Each point is reached from the start by the listed moves, each made once or not at all, plus a little noise. Say if it took an odd or an even number of moves. Then give how often each move was made.

Moves:
(1): [ -6   8   8  -9  31 -18]
(2): [-10  10  -7   0  22   9]
(3): [  4  -1  22 -22  -2  20]
Start: [ 15  12 -18  -5   9 -14]
Points:
[  4  27   3 -37  60  -2] => odd (1, 1, 1)
[ 19  12   3 -27   7   5] => odd (0, 0, 1)
[  9  20  -2 -27  31  13] => even (0, 1, 1)

Moves:
(1): [  8 -13   5   0   3  -6 -18 -11   0]
(2): [  9  -6  -7   2  16  20 -22 -14   2]
(3): [ 16 -10   6   6  12  18  -4  -2  13]
(4): [ 19   3 -13  23  -1  -4 -11   2   5]
(5): [  5  -4  -1 -14   1 -14   9   6  16]
(6): [ 3  9  3 -8  8 10 -3  0 12]
Start: [ -2  -6  11  -6  -6   0 -12  -3  -7]
Points:
[ 33 -26  17  -7  32  41 -60 -30  20] => even (1, 1, 1, 0, 0, 1)
[ 20   6   0   9   1   6 -27  -1  10] => even (0, 0, 0, 1, 0, 1)
[  3  -9  10 -20  -5 -14  -3   3   9] => odd (0, 0, 0, 0, 1, 0)
[ 15 -25  10  -5  12  13 -52 -28  -5] => even (1, 1, 0, 0, 0, 0)
[ 24 -20  25  -9  17  21 -37 -15  18] => odd (1, 0, 1, 0, 0, 1)
[ 36 -39  13 -13  25  16 -47 -24  24] => even (1, 1, 1, 0, 1, 0)

Moves:
(1): [-23   3   3 -18  -6  -2 -15 -16   6]
(2): [-11   2  -6  21  11 -20   5   3  -7]
(3): [  7 -24  -4  -5   8 -14   3   3 -17]
(4): [  6  10  22   0   0  18 -23  -3  11]
(5): [ 0  8 -3  6 18  8  6 -4 -7]
(6): [  8   5   9  10  -6  -9  21  -7 -20]
(7): [ 25   1  -6  14   3   4  13 -19  13]
(8): [ 13  13   7 -19  10   9   4   3  18]
(9): [-3 -8  1  2  4  9 23 -6 16]
Start: [  6 -10   5  -2  17  12  -8   5  -2]
Points:
[ 41 -17  16  35  31  -8  11 -16 -22] => odd (0, 1, 1, 1, 0, 1, 1, 0, 0)
[ 28  -1   2  50  49   4  60 -27  -6] => odd (0, 1, 0, 0, 1, 1, 1, 0, 1)
[ 31 -20  13 -19  31   9  39 -40  17] => even (1, 0, 1, 0, 0, 1, 1, 1, 1)

Moves:
(1): [ 11 -11 -14   2  15  16  10   9  -1  16   7   1   4 -21  -1]
(2): [ 13  -7 -15  -5 -14   2 -12   9  14   2 -15 -21   4  11 -10]
(3): [-17   5  10  -8   0   3  -1  -9  -2  -8   9   2   4  15  -4]
(4): [ 10  18  11  11 -18  -8   5   0   1  23  -9  -7   9   6 -19]
(5): [ 21  -7  -3   4  -8   8   8  22  -6  -4   7   1  -2  -1 -11]
(6): [-11  -2  14   6  -3  -4  12  -4 -21  -2  -3  13   9  11   3]
(7): [  2   9  -7  -1  -8  -1  -2  -2 -13   5  15  -3  10   8  15]
(8): [ 11 -28   9   6  -3   3  31  17  -9  -7  25  -4  -5  -3   8]
(9): [ -5  13  -6   4 -10 -10   2  19 -12  11 -13   4 -15  -1   3]
(10): [ -7  -3  13   0  11  -3  10  -5  16   1 -13   3  17  -6 -19]
(11): [ -6 -14  17   0  12 -13  15   6 -23  22  10  12   9  -1   0]
(12): [  1   8 -11  10  21  -7   2 -16   3  12  -1  -1  12  -5  -4]
Start: [-11 -15  13  -5  -7   9 -25  -6   5  -9   4   1  -8 -18  -1]
Points:
[-33 -47  51   3   7   2  50  25 -60  30  38  31  25 -15   5] => even (1, 0, 1, 0, 0, 1, 1, 1, 1, 1, 1, 0)
[ 16 -39   2  10  33  13  12  18 -22  36  27  17  14 -46 -18] => even (1, 0, 0, 0, 1, 0, 0, 0, 0, 0, 1, 1)
[ 21 -25  32  32 -17   2  33  15 -28  12  21   2  11 -11 -23] => odd (0, 0, 0, 1, 1, 1, 0, 1, 0, 0, 0, 1)
[ 16 -51   8  -8 -23  10  -8  21  11 -14  14 -24  -8 -10  -5] => even (0, 1, 0, 0, 0, 0, 0, 1, 0, 0, 0, 0)
[  8  -5  32  12 -30 -14   7  41 -33  45   0  13  -8 -14 -30] => even (0, 0, 0, 1, 1, 0, 0, 0, 1, 0, 1, 0)

Moves:
(1): [  7   0  -6   6   3   3  -4   3   0  -1 -11   0   1   2   5   1  -1 -11
   1]
(2): [  4 -11  -6   0 -17   1   2  -8 -10   3   0  -5  -6  -6   9 -12  10   3
   6]
(3): [  3  -7  10  -7  20   5   0  -8  -4 -13   9   6   9   2 -12 -21   6  -8
   5]
(4): [-1  7  0  4  4 -5  4  5  5 -9  1 -7 -2  3 11  6  6  5 -2]
(5): [  5  -3  14   8  -6   9  -9 -18   3  -3  -6  14   1  -7   7   4   1   2
  -7]
(6): [ -4 -12  -1   3   1   1  -1  -5   9  -7   7   5  -6 -13  -4 -10   4  -7
   4]
(7): [-7  7 -1 -7 -4  3 -3  0  1 -1 -7 -3  0  2 -2 -8 -7 -3  2]
(8): [  3  -2   0   7   3  -6  -5   0   1   6 -14   1   1   6   6  -5   9  -6
  -5]
(9): [-4  7 -4  3 -6 -2 -3  7  0  0  4 19  2  8  0  4  3  5 -9]
(10): [ -7   5   7   6  -8  -3  18  -8 -15  10  -8  -1  13   5  13  11   5  -1
  15]
(11): [ -3   8  16  -6   8  13  -4  -4 -14   2  -3  -1  -2   8 -13   5   9   2
   3]
(12): [  2   0  -3   2  -5   8   2   8  -7   4 -10 -11   3   3  -4  -9   6   2
  11]
(13): [ -1   3  -3  -1   5  -2  -1   6   3   0  -1   5  -5  -2   0  -6 -10   7
  -1]
(14): [  5  20  -3   6  12  -6 -12 -11  -7   5   4   7   2   3  -4  -4  -5  -5
   5]
(15): [ -3   1  -5   5 -13   1  10 -10   2  14   2   6  -6  -3   3  -8   1  -6
   1]
(16): [ 5  9 -3 -2  7 -4  6  3 -8  1 -3  3  6 -4 -2 -5  9 -2  1]
(17): [ -3   7  -4   4   6  -8 -10  16  -2   1  18  12   6  -1   9  -9  10   2
   0]
(18): [-18  -1 -11   3  -5  11   4  21  -9  14   9   5   7  -8  -3  -7   5  17
  -2]
Start: [  5  11  11   5  -1  -5  11  -2  -1   7   4   2   1   0 -10   0  -1  -7
  -7]
Points:
[-23  40 -19  30  -8  -2   6  18  -1  34  -4  30  -3  -1  -6 -49  12   2
  -3] => even (0, 0, 0, 1, 0, 1, 1, 1, 1, 0, 0, 1, 1, 1, 1, 0, 0, 1)
[  9  22  13  22  -2  -8  12 -23 -42  21 -11  18  23  21  -2 -37  33 -16
  20] => odd (0, 1, 1, 0, 0, 0, 0, 1, 1, 1, 0, 1, 0, 1, 0, 0, 0, 0)
[-12  45  33  26  15  22  -6 -19 -45  27 -19  48  34  23 -12 -22  24 -14
   0] => even (1, 0, 1, 0, 1, 0, 1, 1, 1, 1, 1, 0, 0, 1, 0, 0, 0, 1)
[  2  60 -15  32   8 -27 -14  14   4  23  -2  42  -2  18  18 -31   6 -21
 -14] => odd (1, 0, 0, 1, 0, 0, 1, 1, 1, 0, 0, 0, 1, 1, 1, 0, 1, 0)
[-17  38   7   7  -1  22  32  23 -59  17 -18  14  25  13  -9 -43  40   9
  21] => even (1, 1, 1, 1, 0, 0, 1, 0, 1, 1, 1, 1, 1, 0, 0, 1, 0, 1)
